Each row of a before or after table is a point. The points were changed in one or more steps. Then noise was added and the rows were shuffled. The steps act on columns, c1 being the first. Write out the steps. A step turns or swaps two columns, mirrors them in a line or flattens them onto one, adds a multiple of one to another, or multiplies or shifts one. Angles are multiples of 10 degrees, from the lower column toward the higher: turns from -170 to 170, lines from 10 to 170 but not 90. Use the fewest steps. Two steps may share a column if one is a turn and the other turns, adds or multiplies; they go together, in the order done. Otherwise the lowest column goes first.

Before (14 x 3)
[[ -29  -40    0]
 [   4   -5   75]
 [  34    2   21]
 [ 113    2    8]
 [ -29   29    3]
 [  15   11   86]
 [  26   34    0]
 [  64   16   20]
 [ -15    2    2]
 [ -22 -108   10]
 [  -7   -5   23]
 [  -9   34   15]
 [ -13   -2  112]
 [ -11  -28    3]]
After (14 x 3)
[[-75  10 -86]
 [  8 -38 -19]
 [  0  33 -17]
 [ -5 -13  -2]
 [  9  -8 -33]
 [-26   0  14]
 [-91  13  62]
 [-24  -1 -11]
 [ 33  13 -19]
 [-36  26 -68]
 [ 21  59 -20]
 [ 28 109  -4]
 [-47  20 -59]
 [-40 -17  22]]
Steps: turn c2 and c3 by -140 degrees; turn c1 and c2 by 70 degrees

Before (11 x 6)
[[ 12  20  32   2 -28 -12]
 [ -1  -8 -36  35  37 -54]
 [-35  50 -72 -46  42  23]
 [-12 -22  44  -1  33  44]
 [ -1  37  20 -28  39 -44]
 [ 30 -39   8  44  62 -37]
 [ 45   6  63  37  15  17]
 [  9 -65  49  21  16   7]
 [ 20  44 -62 -51  39 -12]
 [ 12  -4 -62 -43  31 -37]
 [-29 -46  42  18  47  71]]
After (11 x 6)
[[-19 -49  48  52  49  73]
 [ 51   7  66  86  14  13]
 [ 26  19  33  23 -28 -12]
 [  1 -22  49  28  30  43]
 [ 36 -31   6  51  68 -34]
 [ 19 -65  52  59   7   6]
 [ 31  45 -58 -89  36 -11]
 [ 23 -10 -68 -84  38 -34]
 [  2  -5 -30  10  41 -53]
 [-27  51 -72 -93  46  18]
 [ 10  35  24 -10  36 -43]]
Steps: shift c1 by 10; add 0.7 times c3 to c4

Before (8 x 11)
[[ 21  17   0  13  21  25  39  31 -12  44 -32]
 [ 45 -52 -57  -2  35 -43  14  37 -37  67  27]
 [-41  25  -5  -4  23  51 -31 -77   3  -3 -21]
 [-44  45  50   1 -40 -28   0 -23   8   5   7]
 [ 13  13 -17  25 -14   9  17 -15 -28   7 -65]
 [ 69  64  31  22 -63 -83  37  45  74  42 -10]
 [ 13  63  29  48 -48 -42  16  -8  26   1  72]
 [ -2 -46 -40  56  54 -27   1  17 -21  68  -2]]
After (8 x 11)
[[ 13 -21 -16  24 -14  -7  53   3 -28 -59 -29]
 [ 21   3   1  11  20 -20 117 -40 -12 -16 -52]
 [ 69  61  31  22 -63 -90 112  35  73   4 -42]
 [ -1  44 -40  57  55  33   3  10 -22  22 -64]
 [ 45  70 -56  -2  35  30  41   9 -37  50 -53]
 [-41 -95  -3  -3  23   6 -92  13   4 -21  -5]
 [ 14  -2  30  48 -47 -67  48  37  26  69  24]
 [-44 -15  50   0 -41 -42  -2  36   7   8   0]]
Steps: turn c6 and c8 by -130 degrees; turn c2 and c6 by -110 degrees; multiply c7 by 3; turn c10 and c11 by -70 degrees

Before (12 x 18)
[[  -2   39  -18  -33  -28   50   26  -20    5  -62  -20   -6 -101   -9
   -25  -25   15   49]
 [ -28  -24  -28  -28    2   35  -39   12  -19  -28   13   27   38  -49
    22   27    2  -54]
 [ -17   45  -17  -32    4  -12  -46   19  -10  -19  -31   35   -8   -5
   -42   57   21  -10]
 [  12   24    0  -36   10   15  -38  -53  -11  -14   46  -22  -35  -28
    -3   69  -43   41]
 [ -30  -23  -10  -56   31  -30  -74   67  -32   45    6 -107   45  -20
   -50   38  -12  -55]
 [ -23  -37  -14   34   49   36  -32  -15    4  -50   10  -72  -49   -8
    21   56   22  -30]
 [  -7   -7  -19   41   28    1  -26    7  -13  -48  -18  -25   23   13
    12  -39  -11   -1]
 [  -8   61    6  -66   30  -36  -44   -6   32  -45   61  -16  -20   35
    36  -13    5  -22]
 [  23   -2   -7  -45    3  -49  -13   10   -7   36   43  -54  -20    4
   -46   22    2  -21]
 [  25   -2   38   23  -12   52  -43   33  -61    3  -25   -3   12    5
    -4   -7   20   10]
 [  15   11    0  -58   35   16    5   15  -34   29   10   25  -34  -76
   -21   16  -31  -20]
 [ -37   24    1   -8   -9  -31  -84   28  -13   -8    4   15   27  -13
    40   14   23   34]]
After (12 x 18)
[[  25   -2   38   -9  -14   48  -25   33  -62  -36  -27   24   14    1
    -3   -7   14   12]
 [ -26  -24  -27   -7    0   34  -65   12  -20    7   12  -34   34   17
    22   30    5  -54]
 [ -19   45  -18  -15    7  -14  -42   23  -11  -27  -37  -43  -10   -8
   -41   55   14   -9]
 [  -2   40  -18   24  -28   47  -22  -20    1   57  -17  -27 -103  -33
   -24  -22    9   51]
 [  -7   -4  -20    1   32    4  -33    7  -13   -4  -19   45   22  -40
    13  -41   -4    4]
 [ -38   24   -3   -9   -9  -35  -70   30  -10  -52    7  -14   29    5
    42    9   14   36]
 [  24   -4   -6   70    4  -52   10   10  -11  -25   46  -13  -16   23
   -46   22    0  -20]
 [ -24  -39   -8   48   46   36  -55  -17    4    2    7   66  -48  -23
    20   53   16  -30]
 [  11   28   -3   37    6   14  -44  -51  -14   -9   42  -20  -32   13
    -2   67  -30   40]
 [  17   13    2   11   34   14  -20   14  -33   20    8  -62  -31   74
   -21   17  -21  -14]
 [ -32  -23  -10  118   30  -35  -33   70  -34  -69    4    3   47   46
   -54   38   -6  -54]
 [  -9   61    9   48   35  -37  -40   -1   33  -21   63  -54  -25  -56
    34  -13    3  -18]]
Steps: turn c4 and c12 by 120 degrees; turn c10 and c14 by 140 degrees; turn c7 and c10 by 50 degrees; multiply c17 by 0.7

Before (14 x 32)
[[ -15   75   -5   15   22  -53 -101   -3   60   64   37   71  -50   40
    40    8   58    1  -63 -108   -5    3  -87   27  -71  -77   30   56
    -7   -3   11    8]
 [ -42   38   48   15   -4   11  -41   25   76  -32    9    0    3   49
   117   37   31   -2   39   31   58  -11   -5   28   -9   -3   68  -80
   -31  -59   -7   -4]
 [  70  -57   32   84  -40  -60  -29  -50    5  -15  -33   -1   56   22
    42   58   35  -27   -9  -27  -12   11   26  -45   35   91   33   -6
  -103    9 -106   18]
 [  41  -36   53  -31   -7  -19  -41  -43   88   55   43  -19  -63  -79
    -8   41  -40  -25    5  -15  -54    0    9  -23  -49  -25  -40  -52
   -48   29  -22   43]
 [ -20   33   13  -36   -2   68   -9  -24   36  -15   43   24   16  -33
    29   -8   15   -6   83   42  -41   64  -31  -28  -36   17   53   -5
   -48   63  -24  -28]
 [  26  -10   28  -48  -45  -34   22   17   48 -117  -32  -23  -31   74
     4   71    1   -4   19   -2  -46   -5  -48  -43   31   21   -6   40
   -50   -8  -37    2]
 [ -28  -19  -76   12    0  -13  -27   26   18  -37   -1   19   50   29
   -17   40  -41    8   16   13    4  -47  -31  -21   25  -44   19   51
    -6  -63  -45   77]
 [  46    4  -64  -19   31  -14   -5   46  -41   -6  -43   70   36   -1
    11   52  -11   22    1  -26  -52  -42   -1   -4    6  -12   51    5
   -40  -28  -21    3]
 [  27  -53  -93   29  -28   58  -26   -7   35   30   13   68   35   49
    87  -21  -11  -61  -34  -36   15  -19  -20  -43  -39  -32   -9  -98
     6  -29  -42  -44]
 [  24    6   44  -35  -24   60   30   31   13   17    8    3  -65   41
    17   16  -22    0   -1  -12  -50   65   28  -27  -28   65   -4   -5
   -43  -15  -16   36]
 [  33  100  -12  -24  -33   -3  -11   29   44   37   27   27  -13  -16
    71  -29  -23   52   34   17   15   68   38  -22  -36   35   39  -10
   -44   39   13   11]
 [  42   27  -53  -45   54   34   32   -2   53   12  -43  -19   45   52
    28  -39  -15  -48    5  -15  -35   -3   14  -59    7  -20   18  -17
   -63   -9  -43    0]
 [ -28   10  -31  -90    0   10   38  -12   83  -20  -98   -4   61  -19
     1   13   26  -21   55  -41  -26  -37  -20  -58   65    4   43    4
   -30   59  -43   17]
 [  -5  -19  -75   48   74  -37  -10   46   -2  -62  -13  -15   28  -35
     8   -4   52    0   33  -12   15   33   13  -10  -49    4   45  -40
   -10   -3   69  -25]]
After (14 x 32)
[[  34  100  -49  -24  -22  -10  -12   30   58   36   24   25  -14  -18
    71  -32  -25   51  -32   18   21   67   35   33  -22  -28  -38  -21
   -41   36   13    9]
 [ -18   33  -50  -34    9  -52   -7  -21   50  -15   43   23   17  -33
    27   -8   15  -10  -58   43   70   65  -51   27  -11  -16   -4  -63
   -48   64  -25  -29]
 [  70  -56   22   83  -22   49  -27  -51  -23  -16  -31    1   57   24
    39   58   34  -24    3  -30   32   11   48   52  -54  -75  -12   12
  -102    7 -107   16]
 [ -15   74   -4   18   11   79 -103   -3   92   62   39   71  -46   38
    41   10   58    0   83 -108   26    4  -64  -33   24   73  -13   14
    -6   -5    9    8]
 [  44   26  -46  -43   71  -38   34    2   30   11  -44  -25   41   54
    28  -41  -14  -45  -18  -15   36   -5   -2   39  -34   32   16    7
   -63   -9  -42   -1]
 [ -42   42  109   14  -14   -8  -42   26   54  -31    8    3    3   52
   118   38   31   -4  -89   31   16  -12   -9  -23  -48   21  -88   23
   -30  -58   -8   -2]
 [  -7  -17  -66   49   75   27  -10   49   38  -63  -18  -14   28  -32
     8   -2   52    3  -52  -10   28   34   25  -14   30  -10  -42   -2
   -10   -4   75  -25]
 [  24   -7   35  -48  -28   49   22   16    5 -116  -32  -24  -31   72
     3   72   -1   -2   16   -4   26   -3  -33   57  -59    2   38  -39
   -51   -7  -37    4]
 [  49    3  -37  -16   33   14   -8   45  -34   -5  -44   71   37   -2
    12   51  -11   19    2  -29   74  -44    5  -10   31   -3    7    0
   -41  -29  -24    1]
 [  24    2   60  -33   -8  -66   28   29   26   15    6    4  -65   41
    15   17  -26    2   -3  -12   27   63    8   35  -14  -64   41    6
   -42  -13  -17   37]
 [ -26  -16  -15   14    6   21  -27   27  -10  -36    1   18   47   27
   -16   42  -40    4   27   15    9  -43  -24   20  -17   51  -15  -49
    -4  -63  -44   77]
 [  26  -54  -64   29  -10  -48  -26  -10   50   29   14   68   31   49
    87  -20  -12  -61  -56  -35  -13  -20  -40   50    9   33   -5   93
     8  -30  -42  -43]
 [  41  -34   27  -34    0   17  -40  -41   97   57   41  -18  -62  -79
    -6   42  -41  -26  -41  -14    4    1   15   24  -27   34   66   32
   -48   29  -21   39]
 [ -29    8  -89  -87   19   -3   39  -14    4  -22  -98   -2   62  -19
    -1   11   23  -22  -33  -41   48  -35  -22   48 -100   33  -10  -44
   -30   60  -44   13]]
Steps: add -1 times c30 to c3; mirror c5 and c24 in the line at 170 degrees; mirror c6 and c23 in the line at 100 degrees; turn c9 and c25 by 50 degrees; turn c25 and c26 by 160 degrees; turn c19 and c28 by -130 degrees; turn c21 and c27 by -130 degrees

Before (12 x 64)
[[ -18    8   21  -30  -31  -11   -5    9  -12    4   -1  -16  -17  -37
     0    0   -4   -5   15   -4   13  -41    9   -7  -12    6   23   10
   -31  -13   24  -74    7   -7   21    2    5  -33   -7    3   18   22
     6    6  -26    0   19   -8   -5   -5   33    6  -17  -12    0   16
     4   -5  -40  -31   21   10    6   -1]
 [  23  -19    1  -35  -20   11    5  -80  -10   89   73   38    0  -29
     5  -18    1   -1   10  -25    0  -39   31    9   -9   -9   -1  -27
   -10    1   13   11   -6    2  -34   21    9    7   12    3   -5  -20
   -20  -10   15  -12   -8   -1  -17   24    2   72   -2  -55   23    0
     9   14   74   -2  -17   -5    5  -27]
 [  53  -33    9  -17  -25   -9  -15   10    2   26  -26   -9   22  -23
     1   12   23    5   -2   -7   11  -18   26   -9   47   -6   15    4
   -19  -16    0    2    3  -16   19    6   -8  -53   20    2   30   28
   116   -9  -15  -15   20  -12  -15   30   40  -16    0    8  -21   12
     5   -5  -41   -4    8    2    3   16]
 [   3  -25    2   12   -6    1  -19  -14   17   -7   28   35   10  -41
   -43  -14    5   13   22  -19   -5  -32   28   -1  -10    1   26   -5
    -5    3  -15    6    0   55   21   18   10  -45  -46    2   32   26
   -20   12  -37    2    2  -15   25    9    1  -27    2   16   77  -38
    17   -5   43    0  -19   51   -3  -17]
 [  -7  -10   -3   52  -29  -13  -19   22   13   -2  -33    0   18   34
    13   -5    9  -65  -51  -15   11  -36   16   -4   -6  -20   21  -56
    -3    3  -12    9   -8    2   -4  -36    4   -3    4   -1  -40   29
    13   17    1   -9  -10   15   -2   27    8  -19  -29  -31  -16   16
   -29   -5   -2 -116   18   21   19  -26]
 [  -6   -1   12   51  -29    1   11   19   26   -3  -33   -8   18  -33
    13   11   30  -10    4   31   17   40   -7    7    1  -63  -20  -15
    -4    0  -23    4  -22  -20  -15   23   18  -30    8    9   20   27
    -2  -18   10   -9  -39  -78  -18  -35   34    8  -75   24   -5   16
    10   52  -44  -93   18   -4   -9  -12]
 [  -8    7    4    9    2    4  -23  -16  -25   10  -10   -9   12  -35
    10   -3  -31    5    9    6   19  -31   17   -2  -12    6   14    4
    -2  -19    4  -31    2   25  -13  -25    5   -5    8    3   37   12
    48   16   14    2   -6  -14   -9    1   -3  -18   -2   11  -10   24
    13  -13   59    0    9   -8    0   31]
 [  11  -28   -6   -1  -17  -11   -9   14   19    3   -6  -18  -23  -25
     0    5  -14   15   13   31   14  -44   33   16   20   -3   28    9
   -22   -8    2    4   -8   79  -20   24   12  -40   -4   31  -10  -31
   -20   18    9    4   25   11   -3   19    2  -22  -13   11  -28   13
     4    6  -28   -3   21   32   -4   24]
 [ -16  -28   32  -28    1   -1  -13  -48   26   13   -8   16  -13   19
   -10    7   23   12   -6   24   -6  -12   27    8  -13   11   29  -22
   -24  -22   -7  -77   -1  -16  -24   17  -18   49   10   11   37   -9
   -21  -45  -10   42    7    7  -17  -22   22  -32    2   27  -25   26
   -32    4  -45   -5   -8  -10   14  -13]
 [ -14    2   32  -34  -26   23   12   20   20   -2   42   78   -2  -37
     7   14  -38    8  -14  -18   -1   35    0   35    2   -9  -10    7
    -5  -16  -17    2    7    5  -23   14   15    5  -10   30   40   26
   -15    4  -61    2  -12   10   18    9   14  -20   -3   24  -28    7
    13   14  -10  -28    7    3   17  -11]
 [ -22    4   62   35  -22   33  -21  -29   13    1    4   -1   -4  -24
    15  -42    9 -121    0   11    4   -7   32   36    2   -8   14    3
   -21    7   20    9   11  -19  -13  -32  -89  -45   19    8  -48  -58
    -6   -6   10    9   11    9  -13   25   20  -25    4   25  -26    2
     6    6   20   -9  -19  -10   18   77]
 [ -17    2   -3   -8   67   -9   -5   10   14    9  -28   42   21  -39
   -30    2   21    5   22   -1   34  -41  -34  -11   -9   -1   11   -3
   -17  -21  -22  -25    9  -12  -33   21    0  -12   -7   13   18   12
   -22  -10  -33   25   14   16  -16   20   21   -7  -34   28   -8  -13
    16  -13  -33  -19    0   -5   22    5]]
After (12 x 64)
[[ -18    7   20  -30  -32  -12   -5    9  -12    4  -30  -15  -17  -28
     0    0   -4   10   16   -5   13  -42   10   -6  -11    6   23    3
   -15   14   24  -73    7   -7   21    3    5  -34   -6    3  -18   22
     6    6  -25   -1   19   -8   -5   -1   32    6  -17  -26   -1   17
     4   -5  -40  -31   22   11    6   -1]
 [  10  -28   -6   -1  -16  -11   -8   14   19    3  -22  -19  -23  -26
    -1    5  -15  -10   13   30   13  -44   32   15   21   -4   29    3
    -3   17    3    5   -6   80  -20   24   13  -40   -4   30   16  -31
   -19   19    8    5   26   12   -2  -14    1  -21  -12   -7  -28   13
     3    6  -28   -2   21   32   -4   25]
 [  53  -32    9  -17  -24   -9  -15   10    2   26  -27   -8   21  -22
     1   11   23    0   -2   -6   11  -19   27  -10   46   -6   15   -4
    29   18    0    2    3  -16   17    7   -9  -52   20    2  -18   27
   116   -9  -16  -15   20  -12  -16  -39   41  -15    0   -6  -22   12
     5   -6  -41   -4    8    2    4   16]
 [  -8    7    2    9    1    3  -22  -17  -25   10   -5   -8   13  -34
    10   -4  -31    2    7    6   18  -31   17   -3  -11    5   14   -7
    15   19    3  -32    2   24  -13  -25    4   -4    8    3  -34   12
    48   17   15    2   -6  -13   -9  -14   -4  -18   -2  -11  -10   24
    13  -12   59    1    9   -7    0   32]
 [   2  -25    2   11   -7    0  -19  -14   17   -8    4   34   10  -41
   -43  -13    5  -14   23  -19   -5  -33   28   -2  -11    1   26   -3
   -45    0  -16    5    0   55   22   18    9  -46  -46    1  -27   26
   -20   12  -38    1    1  -15   25  -20    1  -27    4  -11   77  -38
    17   -4   43    0  -20   51   -3  -18]
 [ -17    2   -4   -8   68   -9   -6    9   14    9  -25   41   21  -44
   -31    2   21    1   21   -1   34  -41  -34  -11   -8   -2   12  -13
    34   17  -23  -25    9  -11  -33   21    1  -12   -7   13  -10   12
   -23  -10  -33   24   14   16  -16  -25   20   -6  -34   -3   -8  -13
    15  -13  -33  -19    1   -5   22    5]
 [ -16  -28   32  -28    1    0  -13  -48   26   14  -24   16  -12    7
   -10    7   23   -8   -6   24   -6  -11   27    8  -13   10   29  -30
    -1   13   -7  -77   -2  -17  -24   18  -18   49   10   11  -43   -9
   -21  -45  -10   43    6    7  -16    8   23  -31    2   26  -25   25
   -32    4  -46   -4   -9  -11   13  -12]
 [ -14    1   32  -34  -25   23   12   20   20   -2    9   79   -2  -40
     8   14  -39   -1  -14  -19   -1   35    1   36    1   -8  -10   -1
   -65   19  -16    2    7    5  -24   14   15    5  -10   30  -34   25
   -15    4  -61    2  -12   10   18  -22   14  -21   -3   -4  -28    7
    13   14  -10  -28    7    3   19  -10]
 [  -6   -1   12   51  -29    1   11   18   27   -3  -16   -9   17  -37
    12   11   31    6    4   30   17   40   -7    8    1  -63  -19  -14
    48  -11  -22    5  -22  -20  -14   23   17  -31    8    8  -31   27
    -1  -18    8   -9  -40  -79  -18   26   34    9  -76   -2   -5   15
    10   52  -43  -94   18   -4   -9  -12]
 [  22  -19    1  -35  -21   10    5  -79  -10   89   15   39    0   -6
     7  -18    1   -3   10  -26    0  -40   31    9   -9   -9    0  -23
  -116  -13   13   11   -7    2  -34   21    9    7   11    4   13  -20
   -20  -10   16  -12   -8   -2  -16  -21    3   73   -2  -48   23    0
     9   15   74   -3  -16   -5    4  -26]
 [ -22    4   61   34  -22   33  -21  -29   13    1  -19    0   -4  -30
    15  -43    8  112    0   12    5   -7   32   36    2   -8   13    6
   -18  -46   20    8   10  -19  -13  -32  -88  -46   19    7   53  -57
    -7   -6   10    9   12   10  -14   -7   20  -25    4    2  -26    2
     6    6   21   -9  -18  -10   18   77]
 [  -6   -9   -3   51  -29  -13  -19   22   13   -1  -14    0   18   40
    12   -4    9   52  -52  -14    9  -36   15   -4   -6  -19   21  -46
    49  -51  -12   10   -7    2   -4  -37    4   -3    4   -2   47   30
    13   17    2   -9  -11   14   -2  -11    8  -19  -29   -2  -16   16
   -29   -5   -3 -115   19   20   20  -27]]
Steps: turn c11 and c29 by -70 degrees; multiply c29 by 1.6; multiply c54 by 0.7; turn c14 and c54 by 30 degrees; turn c28 and c30 by -30 degrees; turn c18 and c30 by 160 degrees; turn c41 and c50 by -160 degrees
